Every row gives one point. The points of each table are mixes of a few directions, plus a little noise. How many directions does each table use, and how many do they share? Where both have some left over, give the other angles between the two spaces (their principal angles), to ten degrees, smallest first.

First (5 x 2):
[[-0.5 -2.1]
 [-0.1 -1.2]
 [-0.2 -1.4]
 [-0.7 -4.6]
 [ 1.8  9.1]]
Second, 4 rows:
[[-0.6 -3.4]
 [-0.4 -1.7]
 [-0.6 -3.0]
 [ 1.5  8.2]]
Directions: first 1, second 1, shared 1

First, 6 rows:
[[  0.0  -0.7   0.9  -0.9   0.0  -0.3]
 [  0.0  -7.8  11.3 -10.2   0.2  -2.9]
 [ -0.1   0.7  -0.9   0.8   0.0   0.3]
 [  0.0   3.5  -4.9   4.4  -0.1   1.3]
 [  0.0   1.6  -2.4   2.0  -0.1   0.5]
 [  0.0   2.9  -4.2   3.7  -0.1   1.1]]
Second (8 x 6):
[[ 3.6  2.9  2.5 -5.0 -4.4  1.5]
 [-4.0 -3.2 -2.8  5.6  5.0 -1.7]
 [-2.9 -2.3 -2.0  4.1  3.6 -1.2]
 [-0.4 -0.3 -0.3  0.5  0.5 -0.2]
 [-4.9 -4.0 -3.4  6.8  6.1 -2.1]
 [ 4.8  3.8  3.3 -6.7 -5.9  2.0]
 [ 3.4  2.7  2.4 -4.8 -4.2  1.4]
 [ 0.4  0.4  0.3 -0.6 -0.6  0.2]]
Directions: first 1, second 1, shared 0; angles 70

First, 9 rows:
[[  0.1  -0.3   1.0   0.2   0.3   0.5  -1.2   0.2  -0.3   0.6   0.2]
 [ -0.4   1.1  -2.6  -0.5  -0.6  -0.9   3.0  -0.5   1.6  -1.5  -0.3]
 [  0.3  -0.7   1.8   0.6   0.5   0.7  -2.3   0.1  -1.2   1.5   0.5]
 [  1.1  -3.9   8.1   1.4   2.0   2.9  -9.8   0.8  -5.2   5.4   1.5]
 [ -1.4   4.9 -10.5  -1.9  -2.2  -3.7  12.6  -1.3   6.7  -6.9  -2.2]
 [ -0.3   1.9  -4.2  -0.8  -0.8  -1.5   5.0  -0.4   2.5  -3.0  -0.9]
 [ -0.5   1.8  -3.3  -0.5  -0.7  -1.2   4.3  -0.5   2.5  -2.5  -0.8]
 [ -0.1  -0.2   0.4   0.0   0.4   0.2  -0.5  -0.1  -0.2   0.4  -0.1]
 [  1.3  -4.3   9.0   1.6   2.1   3.3 -11.0   1.0  -5.9   6.3   2.0]]
Second, 10 rows:
[[-0.8  5.4 -1.0  0.7 -2.6  4.7 -0.9 -4.7  2.3  4.0  2.2]
 [-3.0  0.4  0.0 -0.8  5.4  0.1  3.0 -0.8 -6.3 -1.2  0.4]
 [ 5.7 -5.2 -2.7  1.9 -3.9 -7.0 -7.9  7.0  9.5 -2.1 -0.6]
 [-2.2  0.1  1.5 -0.5  4.1  0.3  3.2 -1.2 -4.2 -0.8 -1.4]
 [ 1.5 -3.3 -0.7  0.0  0.0 -3.3 -1.6  3.5  0.7 -2.2 -0.3]
 [-3.7  9.1  1.5  1.7  3.0  6.9  1.9 -9.8  1.1  5.9 -0.6]
 [-0.9  3.0 -0.5  0.4  0.0  2.3 -0.1 -2.7  0.5  2.0  1.0]
 [-2.1  0.0 -1.8 -2.2  0.9  1.3  2.6  0.6 -7.4 -1.3  3.7]
 [ 4.0 -4.5  1.1  0.8 -3.4 -3.9 -2.9  4.2  6.1 -1.7 -2.8]
 [ 1.4 -4.9  2.6 -1.8 -3.4 -1.1  2.6  3.7 -2.2 -2.9 -1.4]]
Directions: first 1, second 4, shared 0; angles 90

First, 8 rows:
[[  1.5   2.3  -5.0  -7.5   6.6   4.3   5.8  -0.5   2.2  13.5   5.6   3.6
    3.3   3.9  -0.7   0.5   2.3  -2.8]
 [  1.1   1.5  -3.3  -5.2   4.2   2.6   3.9  -0.3   1.5   9.0   3.6   2.3
    2.2   2.6  -0.7   0.2   1.6  -1.7]
 [ -1.8  -2.5   5.8   8.4  -7.5  -4.8  -6.5   0.9  -2.6 -15.0  -6.2  -4.1
   -3.6  -4.5   1.0  -0.4  -2.7   3.2]
 [  0.5   0.5  -1.0  -1.6   1.4   0.9   1.3  -0.1   0.6   2.7   1.2   0.5
    0.7   0.8  -0.2   0.1   0.5  -0.6]
 [  0.2   0.3  -0.4  -0.8   0.4   0.4   0.4  -0.1   0.2   1.4   0.5   0.3
    0.3   0.4  -0.1  -0.1   0.3  -0.2]
 [ -1.2  -1.6   3.8   5.8  -5.2  -3.1  -4.3   0.6  -1.6 -10.3  -4.2  -2.7
   -2.4  -3.0   0.8  -0.3  -2.0   2.2]
 [ -0.7  -0.9   2.1   3.3  -3.2  -1.8  -2.5   0.4  -1.1  -6.1  -2.3  -1.7
   -1.7  -1.8   0.3  -0.2  -1.1   1.1]
 [  0.6   0.8  -1.9  -2.8   2.3   1.4   2.1  -0.2   0.9   4.9   1.9   1.5
    1.2   1.4  -0.3   0.1   1.0  -1.0]]
Second:
[[  4.0   0.2  -1.7   2.3   0.2   0.3  -2.2   2.1  -2.6   2.4  -3.6  -0.6
   -1.0  -2.8   0.9  -2.3   1.7  -0.6]
 [  2.1   6.1   0.9   1.8  -2.6   0.6  -2.5   2.3   3.2   6.7   0.8  -1.1
   -1.5  -3.8   3.5   4.0  -2.7   1.0]
 [ -2.2   0.6   0.7  -1.8  -1.1   1.7   3.2   1.1   4.2  -3.6   4.4  -3.5
    2.9   2.2   0.7   0.8  -3.8  -0.2]
 [ -7.0   4.6   1.3   0.4  -3.8  -4.1   1.1   2.5   0.3   2.4  -3.1   7.1
    0.9  -2.3  -0.4   3.2   0.1   3.7]
 [  1.8   3.5  -0.2  -3.2   2.0   3.1   1.8  -0.6   4.6   9.0   6.0  -1.0
    0.2   1.3   2.1   3.7  -2.0  -0.7]
 [ -5.4  -7.2   5.6   2.0  -4.2  -3.4   2.9  -1.3  -0.9  -3.3   1.7  -3.0
   -1.3   1.9   3.4   1.2  -0.3   5.0]
 [  5.5  -1.7  -6.2  -0.8   3.8   2.0   0.5   2.7  -4.6   1.1  -4.4   1.0
    2.4  -0.3  -2.1  -6.7   4.7  -3.4]
 [ -0.1  -5.1   2.1   0.2  -0.8   0.8   1.9  -1.1   0.9  -4.9   3.5  -6.1
    0.0   2.6   2.0  -0.9  -1.7   0.4]
 [  1.4  -1.2  -2.3  -1.3   6.6  -0.9  -6.3  -7.4  -5.1  -9.8  -5.3   7.1
   -2.7   1.6 -10.4  -3.2   4.5  -5.4]]
Directions: first 1, second 6, shared 1
